Rows are points. The window is the flat piece filled in between its corners: a triangle in 3 columns, a solid with four corners in 4, and so on. A path goes straight from each point to the next, and from the last back to the first. After which points does the path pass through the window?
(in the rows, 128 means zero)

Window (3 x 3)
[[ 91 111 137]
 [162 162 147]
 [112  99 131]]
Path:
(1): [ 99 100 170]
(2): [ 91 126 101]
(3): [ 91 104 104]
(4): [ 92  94 158]
(5): [170 150 164]
(6): [165 162 131]
(7): [100 118 101]
(8): [107 103 159]
Through the window after points: 1, 7

Window (3 x 3)
[[119 159 133]
 [169  86 116]
 [105 113 120]]
Path:
(1): [143  66 140]
(2): [145  81  81]
(3): [125 115 104]
(4): [129 103 143]
(5): [108 105 153]
(6): [109 121  95]
(7): [136 134 100]
(8): [128 124 144]
(9): [156  76 147]
(10): [170  95  77]
(11): [ 92 175 111]
(12): [ 92 152 157]
Through the window after points: 3, 5, 7

Window (4 x 4)
[[ 92  80 116 125]
 [170 154  97 126]
 [ 99 140 127 111]
 [152 101 137 113]]
Path:
(1): [100  95 109 105]
(2): [101  98 126 133]
(3): [117 106 128 148]
(4): [121  99 100  84]
(5): [191 129  94 116]
(6): [192 130 106 145]
(7): [ 97  98 134 162]
(8): [102  77 103  90]
(9): [158  85 111  85]
(10): [154  94 142 151]
(11): [ 97 102 150 141]
(12): [103 106 114  77]
Through the window after points: 1, 3, 7

Window (6 x 6)
[[161 169 164 162  71 123]
 [177 104 120 101 131 133]
 [ 91  98 106  91  92 136]
 [106 161 126 183 101 123]
 [ 80 154 181 126 116 147]
 [148 142  73  26 144 130]]
Path:
(1): [127 151 107 135 111 165]
(2): [120 156 117 167  97 155]
(3): [110 147 137 158 116  88]
(4): [103 135 179 158 106  79]
(5): [121 137 141 163  86 179]
(6): [118 159 159 139  98 155]
(7): [106 146 174 125 104 103]
(8): [125 143 130 118 104  87]
(9): [141 157 117 128 103 169]
(10): [137 143 118 102 113 174]
(11): [127 133 131  96 126 114]
(12): [110 155 131 128 105  95]
(13): [121 165 123 133  96 149]
(14): [112 127 103  86 129 198]
(15): [ 98 113 121  88 134 112]
(16): [125 141 123 107 122  69]
Through the window after points: 2, 6, 8, 10, 16

Window (8 x 8)
[[167 140 107  93  69  70  51 114]
 [118 142 160  94 164  82 122 113]
 [127 154 150 127 170 189 104  86]
 [146 188 110 127  96 115 114 107]
 [135 167  62 176 126  47 103 122]
 [131 163 190 142 145 122  88  90]
 [ 95  87 130 140 135 101 170 104]
 [162 112 151 115 150 150 158  66]]
Path:
(1): [179 158 131 129 100 114 100 146]
(2): [122 165 115 112 108  94 100  79]
(3): [134 140 133 116 119 116 126  71]
(4): [161 147 131 128 130 131 130 111]
(5): [170 164 125 124 112 113  98 120]
(6): [124 172 102 110 108  94  97  38]
(7): [121 152 131 123 144 123 102  67]
(8): [139 160 138 147 144 128 104 115]
(9): [164 164 123 144 119 120 119 146]
(10): [131 172 128 120 112 109 105  87]
(11): [120 148 122 111 140 113 111  48]
(12): [148 115 144 141 151 124 128 125]
(13): [146 144 132 129 112  95  87 140]
(14): [125 162 125 106 113  82  85  93]
(15): [140 141 135 117 133 121 117  72]
(16): [169 125 136 121 129 140 124 121]
Through the window after points: 1, 3, 7, 9, 15

Window (8 x 8)
[[ 91 152  90 117 134 228 130 104]
 [ 99 160 106 119 141 146  62 107]
 [175 132 148 113 158 102 166 135]
 [133  95 141 156 176  71 152 139]
 [178 127 129 178 126  95 138 124]
 [125 131 168 141 116  77 151 133]
 [136 105 112 121 127  21 154 131]
 [112  99 120 104 111 147  80 115]]
Path:
(1): [129 141 105 135 119 112 134 184]
(2): [132 121 125 130 139 120 141  87]
(3): [140 104 150 145 146 100 130  61]
(4): [128 120 125 132 122 110 121 163]
(5): [133 124 121 143 147 106 122 158]
(6): [131 120 142 146 154  94 130  69]
(7): [140 112 133 140 143  72 141  79]
(8): [150 117 117 146 128  75 140 163]
(9): [149 111 141 142 143  60 139 166]
(10): [143  97 159 142 151  53 141  93]
(11): [132 128 139 130 152 123 109  60]
(12): [120 149 102 122 122 105 116 184]
Through the window after points: 1, 3, 5, 7, 11

Window (9 x 9)
[[103 108 144 104 141 150 178 147  92]
 [180 103 190  91 122 108  69 112 141]
 [105 148 117 140 178 152 200 111 126]
 [157  53 141 112 115 105  73  90 124]
 [128 145 118 110 113 202 172  99 137]
 [174  69 142 149 145 145  88 138  94]
 [154 110  88 115 154 122  92 134  82]
 [ 89 127 105 158 144 145 122 153 104]
 [138 156 145 133  90 150 212 107 119]]
Path:
(1): [132 123 103 133 118 144 178 158 136]
(2): [148  98 126 121 116 123 160 145 166]
(3): [120 128 158 129 134 158 132  94  90]
(4): [164 118 170 132 131 149 126  93  86]
(5): [157  88 103  81 124 112 135 154 147]
(6): [148 110 134 121 127 147 144 138 143]
(7): [108 127 167 122 130 147 129  93  81]
(8): [126 127 148 126 137 152 153  89  80]
Through the window after points: none

Window (11 x 11)
[[167 132 170 109 125  70 160 148 117 118 112]
 [115 176 184 142 103  95 106 161 186  96 189]
 [150 163 152  98 115  89 103 130 145 109  77]
 [156 102 161 117 134 145 110 120 167  88 111]
 [141 232 128 110 107 197 123 150 183 113 151]
 [102 132 151 160 105 126 130 129 168  91 107]
 [146  97 177 171  99 133 101 106 128 198 182]
 [111 147 114  88 163 124 124 115  23 148 141]
 [153 179 156 125 153  87 155  56 139 106 152]
 [140 166 113 155 185 150 115 110 118 131 141]
 [126  91 110  63 135  78 128 163 109 161 130]]
Path:
(1): [160 163 112 143 107 117 122 116 149 109 157]
(2): [160 137 125 144 107  78 101 103 116  86 138]
(3): [108 156 165 111 142 137 148 137 147 135 105]
(4): [130 132 171 124 151 133 124 117 127 151 111]
(5): [157 143 128 131 108 115 129 113 125 127 149]
(6): [183 125 104 137  97  85 130 137 115 102 160]
(7): [ 97 171 174 104 153 141 124 126 121 141 117]
(8): [114 136 163 104 177 122 114 143 124 167 121]
(9): [144 137 117  94 108 105 128 136 119 115 133]
(10): [187 129 101 105 110  91  97  89 104 111 161]
(11): [129 165 151 123 153 131 145 113 140 129 115]
(12): [126 159 190 105 174 138 122 135 153 130  89]
Through the window after points: 2, 6, 8

Window (11 x 11)
[[ 92 167 205 125 110  95 129 178 199 154  94]
 [ 89 116 100  89 135 123 120  92  88 123 108]
 [127  83 134 109  91 178  85  87 127 139 118]
 [161 106  95 162  82 146  87 184 141 173 132]
 [120 109  98  61 138 162  90 118 179 124  98]
 [102 157 115 190 132 141  64 159 121 132 106]
 [156 141 101 169 119  82  84 137 139 162 118]
 [144 144  98 175 158  95 170 106 121 160 164]
 [183 170 112  98  97 196 105 146 164 153  83]
 [136 127 145 146  71 114 139 139 166 115 137]
 [186  85 144 169 120  93 151 162 145 131 140]]
Path:
(1): [100  99  96 149 115 144 120 135 159 152  86]
(2): [150 129 138 116 121 118  76 132 125 122 165]
(3): [127 131 133 108 131 134  92 124 121 130 142]
(4): [110 101  91 148  97 132 126 103 126 146  78]
(5): [148 110 118 183  82 154 134 145 175 162  66]
(6): [147 147 135  98 121 120  73 147 133 139 170]
(7): [146 155 158 110 126 128  98 132 115 150 175]
(8): [144 122  91 148 117 135 116 133 159 144  91]
(9): [111 131 121 130 120 136 126 130 159 151  69]
(10): [140 149 158 118 104 127 104 151 143 135 148]
(11): [160 146 116 119 116 153  88 133 139 133 136]
(12): [136 106  90 134  97 161 137 124 135 159  61]
Through the window after points: 3, 7, 9

Window (12 x 12)
[[138 119 186 175 155  77 140  97 144 146 118  91]
 [158  91 141 184 121 131 108 148 101 130  94 103]
 [121 132 139 103 162 136 138  85 113 176 139 125]
 [116 174 146 144 133 105  62 137  86 135 122 143]
 [143 130 120 145 132  90 137 151  89 140  43 108]
 [148 136 119  99 112 157 157 140 117  43 109 108]
 [142 105 131 128 120  68  95 142 205 193 169  99]
 [ 72 145 153 156 163 153  81 131 114 124  91 162]
 [ 86 152  85 172 110 142 180 165  83 179 138 133]
 [146  73  63 171 127 115 146 181 129  61 163 158]
 [141 114 166 140 164 116 126 174 115 130 120 118]
 [ 91 108 100  30   7  58 138 157 109 179 164 126]]
Path:
(1): [ 96  92  88 134 139  87 109 129 128 152 154  51]
(2): [111 109 123 125 137 110 132 143 127 137 133 101]
(3): [149 139 150 144 122 138 135 142 126 133 111 158]
(4): [147 158 153 124 107 120 138 138 133 139 120 171]
(5): [ 78 113  82 139 138 115  95 159  64 138 123  76]
(6): [ 92 118 111 122 130 111 120 143 107 140 146  81]
(7): [132 117 132 129 105 119 130 144 121 141 145 151]
(8): [163 148 136 121 101 130 143 140 127 151 115 165]
(9): [ 79  98 122 113 158 109 116 121  95 114 142  64]
(10): [110 127 130 132 148 113 108 136 116 137 130 108]
(11): [137 158 158 133 113 100 121 143 140 166 119 180]
(12): [157 130 127 136 105 121 122 157 142 159 121 169]
(13): [ 99 119 119 122 136 112 100 150 118 130 135 100]
(14): [ 94 129 117 121 166 127 106 121 113 144 125  98]
(15): [137 133 169 141 121 136 137 114 115 156 115 180]
(16): [166 135 158 136 109 104 119 161 172 151 133 175]
Through the window after points: 8, 14, 16
